Each row of a before or after table is a point. One or more steps were done to the points. Then noise was added and the rows were shuffled. The steps act on columns, c1 being the first. Write out the steps. A step turns or swaps two columns, mirrors them in a line or flattens them onto one, adds a multiple of one to another, or multiplies or shifts one. Angles are multiples of 10 degrees, from the lower column toward the higher: turns from -170 to 170, lines from 10 to 170 but not 90. Use the fewest steps. Two steps may share a column if one is a turn and the other turns, adds or multiplies; they go together, in the order done. Otherwise the lowest column goes first.

Before (12 x 2):
[[ -1  11]
 [ 20  14]
 [-18   3]
 [-17  -8]
 [-19   2]
 [ 14   4]
 [  7  10]
 [ -7   4]
 [-16 -10]
 [ -5   0]
 [ 16  19]
 [ 11  18]]
After, 12 rows:
[[ 60  14]
 [-15   0]
 [ -3  11]
 [-21   4]
 [-48 -10]
 [-57   2]
 [ 42   4]
 [ 33  19]
 [ 48  19]
 [-54   3]
 [ 21  10]
 [-51  -8]]
Steps: multiply c1 by 3

Before (12 x 4):
[[-13   1 -12  11]
 [ 17  12  -5   7]
 [ -2   4   3 -12]
 [-10   0 -27   4]
 [ 19  22 -21  -8]
 [ 16  -7   0  10]
 [ -5  -1   2 -14]
 [  1  -6   5   4]
 [ -3  19 -18 -20]
 [ 14  24 -14   5]
 [  1  -5   8   7]
 [ -8   4 -11  18]]
After, 12 rows:
[[ -8  24  18  15]
 [-14  12  11  21]
 [-11  22  27 -24]
 [-15  -7   6  30]
 [ 11   4   7  54]
 [ 16   1   7  33]
 [ -4  -5  -7  21]
 [  1   4  -4 -36]
 [  4  -1  -3 -42]
 [  9  19  16 -60]
 [ -3  -6  -4  12]
 [ 19  -1  22  12]]
Steps: turn c1 and c3 by 160 degrees; multiply c4 by 3

Before (11 x 8):
[[-23 -38 -17  16 -14 -17  12  -2]
 [-16 -35 -28 -17  29  19  17  30]
 [-24 -23 -12  34 -28  12 -23  28]
 [ 32 -42  -3  -1 -14 -11  -5 -42]
 [-28 -30 -33  14  13 -53  20  -5]
 [-21  23  29  11  31 -23   7 -34]
 [ 41  10 -20  32  35 -26   4  33]
 [ 37  12  16  39 -26 -13  35  18]
 [ 31  11   5  32 -26 -60 -23  -9]
 [ 25  31  36 -17  -6  13  -5   2]
 [  6 -29  16  21  -2 -17 -34  36]]
After:
[[-25  -9  43  -4 -17 -16  13  -2]
 [ -9  22  24  19  -2 -19 -31  39]
 [-30 -28  34  -8  13 -54  21  -5]
 [  3  14 -16  55 -26 -12  36  16]
 [ 26   5  41  22 -13  -7  -5 -42]
 [  0 -23  39 -21  28  19  18  31]
 [ 30  29 -33   1  -7  13  -4   4]
 [-24  23 -30  -5  31 -23   8 -35]
 [  0   2 -12  47 -27 -62 -25 -10]
 [-38  -9  26  14 -27  14 -22  26]
 [ 13 -20  -6  48  36 -24   4  34]]
Steps: turn c1 and c4 by 40 degrees; turn c2 and c3 by -100 degrees

Before, 8 rows:
[[ 13  13  -1 -12  -4 -33 -24 -22   4 -19  29]
 [-46 -25  19  27  17 -24  14   5 -35 -20 -26]
 [-17  23 -20   7  16 -31  -7  15 -23   0 -28]
 [-12  -5  -6  11  14   1 -23  14  11 -22  33]
 [  6 -15  -9 -17   9 -26  -6   6   9 -38 -21]
 [-18 -11  13 -14 -38  11   2 -23 -47  18   5]
 [-14 -20   1   3 -14  13 -37 -35   4  -3  33]
 [  1  28 -22 -19 -26   0  10 -16   9  -5 -10]]
After (8 x 11):
[[  1  10   6  33 -27   0 -23   9   9  -4  -8]
 [-18 -16 -10   5 -38  11   8 -32 -48  19   6]
 [-13 -13  29 -15 -14  14  24 -59   4  -4  33]
 [ 13   1  20  17  -4 -32  15 -37   4 -19  29]
 [-47  -1 -23 -38  18 -23   7   0 -34 -20 -28]
 [  6 -22  11   4   8 -26  -3   9   9 -37 -22]
 [-18  21  18  10  14 -32 -10  25 -23   1 -27]
 [-11   3  21 -12  15   0  11   3  11 -23  34]]
Steps: mirror c2 and c4 in the line at 20 degrees; turn c3 and c7 by 130 degrees; add -1 times c7 to c8

Before, 14 rows:
[[ -8 -31 -11  26  -7  10  60 -33  -8  -7  10  26 -16   0]
 [ 15 -24   7 -14  46 -13 -25 -14 -30 -28  26 -28   3  17]
 [ 17 -11 -35 -22  21 -15  11   7  14 -20   4  -5 -26 -14]
 [-32  -1 -31  17 -27  19  18 -14   2 -36   3  26 -15  24]
 [-11 -22 -11   3 -13  -6  17 -10  -3 -33  11  57   0   0]
 [ 23  13  -5  10  28  -8 -22  -7  19  -2  14  -7  -9 -25]
 [ 23   2 -10   7  16 -44   0  14  -8  10  -3  -5 -28   0]
 [ 60   8 -11  -5  -3  -6   2  -7  -3 -17 -25   6 -38 -22]
 [ -3 -33  23   5  44  -6  -1  21  -1 -11  -5 -29  20  11]
 [  5 -42 -17  15 -32 -11  20 -15  16 -24  16   7  -6  16]
 [ 12 -26 -10  -5  43 -34  -2 -21 -23 -15  -8 -48  50   6]
 [ -4 -37  15 -25  43  -9 -29 -12  -6  24  -5 -22  15  15]
 [  8 -35 -36  25  -5  17  -4  14 -12   5   5  32 -24  -8]
 [ 54  12 -21  -9  18  -8  13  14   9   6   9   5  -7  12]]
After:
[[ -9 -31 -11   1 -11 -24  63 -25  -9  -6  -6  27  -3   6]
 [ 10 -34 -37  16  -7  21  -5  -9 -14   4  -3  33  -3   4]
 [ 22  12  -5  14  21 -10 -21   3  19  -3 -24  -9   9 -18]
 [-11 -23 -14   4 -15 -12  17   0  -3 -33  -5  56   0   1]
 [ 16 -25   8  -8  32 -18 -26   3 -31 -29 -38 -28  -6  12]
 [ 53  12 -21   5  16   8  12  13   8   8 -14   6  -5  12]
 [ 60   7 -12  -3   7  -9   4   3  -3 -18  24   5   1   2]
 [ -1 -32  23  23  42  16   0  15  -1 -11 -11 -30  -3  -2]
 [ 23   0  -8  52  15  -9  -1  46  -7   9  -3  -4  -7  11]
 [ 19 -10 -34  -6  19   0   9  17  13 -21 -12  -6   0   0]
 [ -4 -37  17 -21  44 -16 -28   1  -5  24 -10 -22  -2   5]
 [ 13 -27 -11  12  44 -36  -3  21 -23 -15  -5 -47   9 -17]
 [  7 -41 -19  16 -38 -20  20   3  16 -24  -4   5  -6  15]
 [-35  -1 -31  -6 -25  -4  19 -25   2 -35   5  28 -13  24]]
Steps: turn c6 and c8 by -60 degrees; add 1 times c8 to c4; mirror c5 and c11 in the line at 170 degrees; flatten c13 and c14 onto the line at 120 degrees

Before (13 x 20):
[[-14  -5 -11 -60   9   7  -1 -12  -1   5 -20  28   4 -38 -13  -8 -18 -13
  -15 -26]
 [ -9   2  29  25  -5   4 -21 -10  -1 -12  -5   1  -9  -8 -20  -5  20  -1
   11  -1]
 [-19 -15  46   8  -4 -23 -12   7  -3 -19 -12  -6 -12  -9  19 -35   6   8
    9 -32]
 [-18  -7  10 -16  -8  13 -11  -6  -1  33  -7 -23  13 -10 -15 -10 -19   6
   12  -1]
 [  3  20   4  -4   9  -8   5 -20 -14  10   4  -9   1   8  -5   4   5 -10
    6  18]
 [-13  -2  -1 -16  -2 -11 -25  -5  -1  39  12  21  -1  12  -3 -26 -17  15
    5  25]
 [ -9   5  28 -29   4  41 -42 -26  19   5 -23  28 -22  -6  21  -5  38 -12
   31   2]
 [  2  11  21 -16 -15   7 -23  -7  20 -22   3 -24   6  37   2  27  28   1
   24  34]
 [ 16   6   4   2 -40  -6  -3  35 -18 -15 -18  -7 -29   0  22 -10  23  16
    0   9]
 [-31   4  16  17  26  -3  30 -14  14   2  -6  37  -1  11 -17  17   3  16
   26  -8]
 [ -6  10   6   7   1 -11  -1  28 -14  14   2  13   6   3  46  17 -23  23
  -20  -7]
 [ -8  15  -4   4   9 -12  16 -18  -1   5  -2   8  -7 -22   1 -28  29   0
  -35  39]
 [  3 -33  44 -12  -7  -9  22  -2 -10 -17   8   0  18  -6  -3  16  16  10
   12  20]]
After, 13 rows:
[[  2 -34  44 -14   3  -9  23   1 -11 -17   9   3 -21  -5  -4  15 -16  14
   11  20]
 [ -9  15  -4   2 -10 -10  30  -6   0   7   0   9  10 -18   2 -31  -4 -10
  -36  39]
 [-14  -3  -3 -14   4 -11 -25   0   0  39  14  23  -1  12  -2 -28  18  17
    4  25]
 [ -7   9   6   7   0 -12 -22  12 -13  14   2  11  -4   1  47  16  -5  18
  -18  -7]
 [-17  -8   9 -16   4  13 -22  -4  -2  32  -8 -24 -15 -10 -12 -10   6   9
   11   0]
 [  1  12  22 -18  14   7  19  -5  22 -25   4 -25  -8  35   4  25  30   9
   26  35]
 [  2  21   4  -4 -10  -8   6  -8 -15   9   5  -9   3   9  -3   4  -2  -8
    6  19]
 [ 17   4   5   2  42  -6  20  13 -18 -14 -17  -7  19  -1  19 -10  10  16
    1   8]
 [-30   2  16  18 -26  -3  14  -4  15   4  -7  36   5  11 -16  17 -28  24
   26  -7]
 [-10   8  27 -28   0  44  21 -13  19   5 -23  28  22  -5  19  -4  53  -3
   30   0]
 [ -9   2  31  25   5   3  12  -6   0 -13  -6   2   9  -9 -19  -4  28   3
   12   0]
 [-20 -14  47   8   7 -23   3   2  -3 -18 -13  -6  11  -8  17 -33  14  11
    9 -32]
 [-13  -4 -10 -58  -8   5 -17  -3  -2   5 -21  27  -1 -40 -13  -8  -7 -17
  -14 -26]]
Steps: turn c5 and c13 by 170 degrees; turn c7 and c17 by -70 degrees; multiply c8 by 0.4; add 0.3 times c19 to c18

Before, 10 rows:
[[  6  10 -19  15  23  -4  11  -6  26  -7  18  18 -24  -9 -10  10  -7   1
  -13  20  10   2 -30 -27  32 -33  -7  16 -18 -13 -26 -27]
 [ 31   8 -27 -18  10  24  -6  -3  -7 -11   9  31  -6 -31  14 -19  -8   7
    5 -33  -9  -8   6  21  23  32  -8 -10 -10  -1   4   1]
 [-11   9   4   2  28  20   8 -48 -13  -9  25  39   5   5  11  30   2  -2
   -3  40   5   4  22 -18   6 -35  27  -9 -24  40  14   7]
 [  9   3 -60  22   2 -17 -22 -28 -45 -13  16  23 -15 -21  -6  10  10  -7
  -10  20 -18   9  -5 -15   7   9 -30  17 -28   4 -23  12]
 [  2 -17 -10  15   8  33 -17  12 -20 -22  10  18  -9  -5  17  19  16   1
   13  -9   7  16  19  17 -18 -29  -7  29 -34  22  -7 -19]
 [ 47  13 -15  -5  -5   8  -7 -26 -15  -4  -8   0  11  -5   6 -19  18   3
   28  13   2   9   9  35  -7  12  -6 -10  30 -26  11   2]
 [ -9  13 -14  22  -8   8 -13   0 -27  -6   0  11  28  16   9  21 -39 -23
   11  10  -7  37  -1  -9 -27 -24  -3  27 -10   5 -27  -2]
 [ 20  25  -1 -23 -16  -2  12   7 -44 -19  16  14 -19  17  15 -15  30 -40
    2  -7   7 -10   3  -5  16   2   2  -5  -6  10   1   1]
 [-16 -20  24  22 -21 -22  -4   8 -12  21  26 -14 -12 -16  -3 -18   1 -12
  -19  -8   8  17  -1 -16   2   4  16  18 -24   3  -9   8]
 [ -6  11  -7 -10  15 -37  20  18 -13  -4  22   2   5  11  20 -16  24   0
  -30 -35   3 -23 -12 -11 -41  -5  -7 -13 -12   5 -51 -11]]
After (10 x 32):
[[ 47  -3 -15  -6  -5   8  -7  28 -15  -4  -8   0  12  -5   5 -19  18   3
   45  12   2   9   9  35  -7  38  25 -10   4 -26  11   0]
 [ 10   7 -60  23   2 -15 -21  27 -45 -13  15  23 -15 -20  -6  10   9  -9
  -16  19 -18  10  -5 -16   8 -13   1  15 -24   4 -23  12]
 [  3  11 -10  15   8  33 -18 -18 -20 -22  10  18  -9  -4  17  19  16   0
   20  -9   8  15  19  16 -18 -47  23  29   8  23  -7 -19]
 [  6  -8 -19  15  23  -4  10   9  27  -6  19  17 -24  -8  -9   9  -6   2
  -22  20   9   2 -29 -27  33 -26  24  16  20 -13 -24 -27]
 [-16  16  25  23 -20 -22  -5 -15 -12  21  26 -13 -12 -16  -3 -18   1 -16
  -31  -8   9  17  -2 -15   2 -22  46  18 -16   2  -9   9]
 [ 20 -26  -1 -23 -15  -1  11   0 -45 -19  15  15 -19  17  16 -15  31 -54
    2  -7   6  -9   3  -5  15  -5  31  -4  -4  11   1   1]
 [ 31  -8 -27 -18   9  24  -7   5  -7 -11   9  31  -4 -31  14 -19  -8   8
    8 -33  -9  -8   5  22  22  -3  22 -11 -32  -1   3   1]
 [ -6 -17  -7 -11  16 -37  20 -13 -15  -3  22   1   5  11  20 -16  24   0
  -48 -35   4 -23 -11 -10 -40 -22  24 -12  -3   4 -49 -11]
 [-10   8   5   2  28  20   9  48 -13  -8  24  38   4   5  11  32   0  -2
   -4  41   5   4  22 -18   6 -26  57  -9  18  41  14   9]
 [ -9 -12 -14  22  -8   8 -13   4 -28  -5   0  10  28  16   9  22 -39 -29
   17  10  -6  36  -1  -9 -28 -18  26  26  17   5 -27  -2]]
Steps: turn c2 and c8 by 160 degrees; multiply c18 by 1.3; multiply c19 by 1.6; turn c26 and c29 by -60 degrees; add 0.3 times c20 to c26; shift c27 by 30

Before, 12 rows:
[[ 25 -23 -53  13 -34  -6   1  13  23  30 -22   4 -11  51 -12  -1  43  -8
  -29   7  13  11   0   7   7   7 -30 -17  10  -5   2   0 -36   0 -28   0
   15   7  22  39  -5  26  20 -13 -14 -15  17   3  21   1  -2 -33  -7 -26
  -36 -41 -11   6 -11   4  -7  20 -27  16]
 [ -1 -21  -7   2 -24 -23 -13 -40  44  49 -17   2 -10   7 -13 -16 -13  33
   18  40  11   7  27  -5  11  28  -3  -9   4   1 -11   9 -50  -5 -34  31
    0  44  -7  -5  40  -4  20  11  14 -42  13  33 -17  19  18 -39 -22  14
   10  -1  11  19   9 -28  12 -35 -15   8]
 [  9  13  10 -16  11  43 -38 -35 -20 -16  47  32  -2 -39  22 -36   0  52
    6 -23 -25  -8  28  52   9  13  10  26  53  34  14  19  -4 -28   6   2
   34  11  22 -30  -2 -45   9  28   9  28  17   4 -23   5  28   1 -20  -8
   21   1  -1  -3  41 -42  27  39  -8  25]
 [  2  -4 -18  -7  28  15 -15 -17 -31 -11  22   1   4 -39  38 -37 -20  11
   50  10 -18 -21  31  24  -2   7 -16  29  36  25  22  15   4 -25   2   7
    8  -3 -15  -2  -8 -16  11  36  -7  26  -5   1 -38  19  28   1   1  20
    9   0  10  19  41 -11  -4  41   3   8]
 [  1 -35 -34   8 -26 -15 -30 -58  27  26 -11  -9  20  24 -26  -2  -2  29
    9  33  36  40  42 -11  21  12 -11 -23  21  33 -29   6 -39 -12 -15   9
  -12  10  -7 -38  31   2  21  19 -15 -39  34  22  -5  38  26 -45 -15  27
   -5 -26 -25  38   8 -37  15  -7  -7  20]
 [ -9   0 -13  -1  21  30 -32 -32  -9 -17  11   9 -34 -34  40 -29  -8  29
   15  -8 -28 -17  34  60  11  -1 -16  33  25  32 -18  14 -28 -31   8  -5
   30  22  16 -21 -14 -19  -3  35 -22   9 -19 -29 -25  -1  22  -8  -4  18
   55 -15 -12 -19  25 -26   0  23  22  32]
 [ 32 -15 -39  11 -13 -30 -29 -23  27  38 -16 -26   5  20 -24  20  -2 -15
   -1   2  25 -16  -5 -22   4   5   5 -11 -14  14 -11 -12 -43   6 -24  31
   -7  12  19   2  11  27  38 -28  -3 -41  22  23  50   9  10 -28 -21 -23
  -18 -52 -30  24 -13   5  -9   0 -29   9]
 [ 29  12 -57  18   6   6  13 -13 -15   9   7  23   8  25 -21  32  21 -51
   -8 -20  10  19  -9  19 -29 -23  -2  32 -14 -17  16   3 -40   3   2   1
    0 -21 -12  24   3  -5  -6  13 -13 -14  -4  -4  10 -25 -29  15 -12 -28
  -23 -34 -17  12 -25  17 -17  -2  -9  -7]
 [  3   8 -45   8  -9 -13  28   3   3   5   6  11  14   8  -3 -14  18  -7
  -15  -7  50   7 -28   1  -8 -15  28  44  -7  -2  34   5 -15 -17  23   9
    6 -22 -44  11 -12  24 -10  31  -6 -10 -26  -6  15 -32 -29  14  17 -45
    5 -46 -35   9  -8  12 -22  22 -10 -13]
 [ 17  29  -6  19   4  27 -35  -6   3 -12  20   0   6  -8  45  -8  -4  30
   25   7 -13 -20  27  45  16  21 -20  -2  47  35 -13 -35 -14 -13   5   1
   14   6   4  -2   8  -7   2  32  -3  12  29 -14 -25  -5  16 -10 -26  14
   37  11  -7  -7  34 -41  15  17 -15   5]
 [ 35 -12 -35  22  14  -6  16   5  21  12   7   2  23  45 -21  -3   4 -17
  -51  20  51  15  -8  17 -41 -19  -1  10 -15 -12   0  -5 -38  -8 -13  38
   16 -17  -7  35  21  10   5  -4   0 -10   2  -3  39 -10  -5 -25  -6 -10
  -20 -59 -30  18 -33  18 -33   5 -30  23]
 [  0  19 -45  13   6   5  20 -15   3  15   9   2  21  26 -30 -30  -4 -26
  -30 -21  -1  11 -22   3 -31 -26  39  23 -18  -7  15  -8 -28  11  -9 -12
   25 -35 -33  47  17  14 -15  22  -2 -16 -12 -20  15 -26 -11  -3   3 -19
  -18 -49 -45   4 -14  32 -11  49  13 -22]]
After, 12 rows:
[[  2  -4 -18  -6  27  15 -15 -16 -30 -11  22   1   4 -39  38 -37 -20  11
   51  10 -18 -21  31  24  -3   6 -17  29  36  25  22  15   3 -24   3   7
    8  -3 -19  -2  -8 -17  11   0  -7  25  -5   1 -38  19  28   0   2  21
    9  36  11  19  41 -11  -4  40   3   8]
 [ -1 -22  -7   3 -24 -23 -13 -40  45  49 -17   1 -10   6 -12 -16 -13  34
   18  40  11   7  26  -6  11  29  -3  -8   4   1 -11   9 -50  -4 -34  31
    0  44  -9  -5  41  -4  19  -1  13 -42  13  33 -17  18  18 -38 -23  14
   11  11  12  19   8 -28  13 -35 -14   8]
 [  9  13   9 -16  11  43 -38 -35 -21 -15  47  32  -1 -39  23 -36   0  53
    6 -23 -25  -8  28  52   9  13  10  27  53  34  14  19  -4 -29   6   2
   33  11  28 -31  -1 -45   9   1   9  28  18   5 -24   5  28   1 -20  -9
   22  29  -1  -2  40 -42  27  39  -8  26]
 [  0  19 -45  13   5   5  21 -15   4  15   9   2  22  25 -30 -30  -4 -26
  -31 -22  -1  11 -22   3 -32 -25  39  22 -18  -6  15  -8 -27  11  -9 -11
   25 -35 -43  48  17  14 -16 -49  -2 -16 -11 -20  15 -26 -12  -3   3 -18
  -18  22 -46   3 -14  32 -11  48  13 -22]
 [ 32 -15 -39  11 -12 -29 -29 -23  27  38 -15 -26   5  21 -24  20  -2 -15
   -1   2  25 -16  -5 -22   4   4   5 -12 -15  15 -11 -12 -43   6 -25  31
   -7  12  24   3  11  28  38 -51  -3 -41  22  23  50   8  10 -28 -21 -23
  -18 -28 -30  23 -13   5  -9   1 -29  10]
 [ 35 -12 -35  22  14  -6  15   6  21  11   8   2  23  44 -22  -3   5 -17
  -51  20  51  15  -8  17 -41 -18   0  10 -14 -12   0  -4 -38  -8 -12  38
   17 -16  -8  35  21  11   5 -60  -1 -11   1  -3  40 -10  -4 -25  -6 -10
  -20  -5 -30  18 -33  18 -34   5 -30  23]
 [  2 -35 -34   8 -26 -15 -30 -57  27  27 -10  -9  19  24 -26  -2  -1  29
    9  33  36  40  43 -10  21  12 -11 -24  21  33 -28   6 -39 -11 -15   8
  -11  10  -9 -39  30   2  21 -27 -15 -38  34  23  -5  38  26 -45 -14  26
   -6  20 -25  38   8 -37  15  -7  -7  20]
 [ -9   1 -13  -1  20  30 -31 -32  -9 -17  11   9 -34 -34  40 -29  -7  28
   15  -8 -28 -17  33  60  11  -1 -16  33  26  32 -17  14 -28 -31   8  -5
   30  21  21 -22 -15 -19  -4 -16 -22   9 -19 -29 -25  -1  22  -8  -4  18
   55  35 -13 -20  25 -26  -1  22  21  32]
 [ 29  12 -58  18   5   6  14 -13 -15   8   7  23   9  25 -20  32  21 -51
   -8 -20   9  19  -9  19 -29 -22  -2  32 -14 -17  17   3 -40   3   2   1
    0 -21 -16  24   3  -5  -6 -34 -13 -14  -4  -4  10 -25 -29  15 -12 -28
  -23  13 -16  12 -25  18 -18  -2  -9  -7]
 [  3   8 -45   8  -9 -13  28   4   3   4   6  11  14   9  -3 -13  19  -7
  -15  -6  49   7 -29   0  -8 -14  28  44  -7  -2  34   5 -14 -17  23   9
    6 -22 -57  11 -12  24 -11 -47  -7 -10 -26  -6  15 -32 -28  12  17 -45
    4  32 -35   9  -9  11 -22  22  -9 -12]
 [ 17  29  -6  19   3  28 -35  -6   3 -11  19   0   6  -7  45  -8  -3  31
   25   6 -13 -20  27  46  16  20 -20  -2  48  35 -12 -35 -14 -13   5   1
   14   6   6  -2   8  -7   2  11  -3  12  29 -14 -26  -5  15 -10 -26  14
   38  31  -7  -7  34 -41  15  17 -16   4]
 [ 26 -22 -52  13 -33  -6   1  12  23  30 -22   4 -10  51 -11  -1  43  -8
  -29   8  13  10   0   7   7   8 -29 -17   9  -5   2   1 -36   1 -28   0
   15   6  28  39  -5  27  19 -41 -14 -15  17   4  22   1  -2 -33  -7 -26
  -36 -13 -12   6 -11   4  -7  19 -26  15]]
Steps: multiply c39 by 1.3; swap c44 and c56
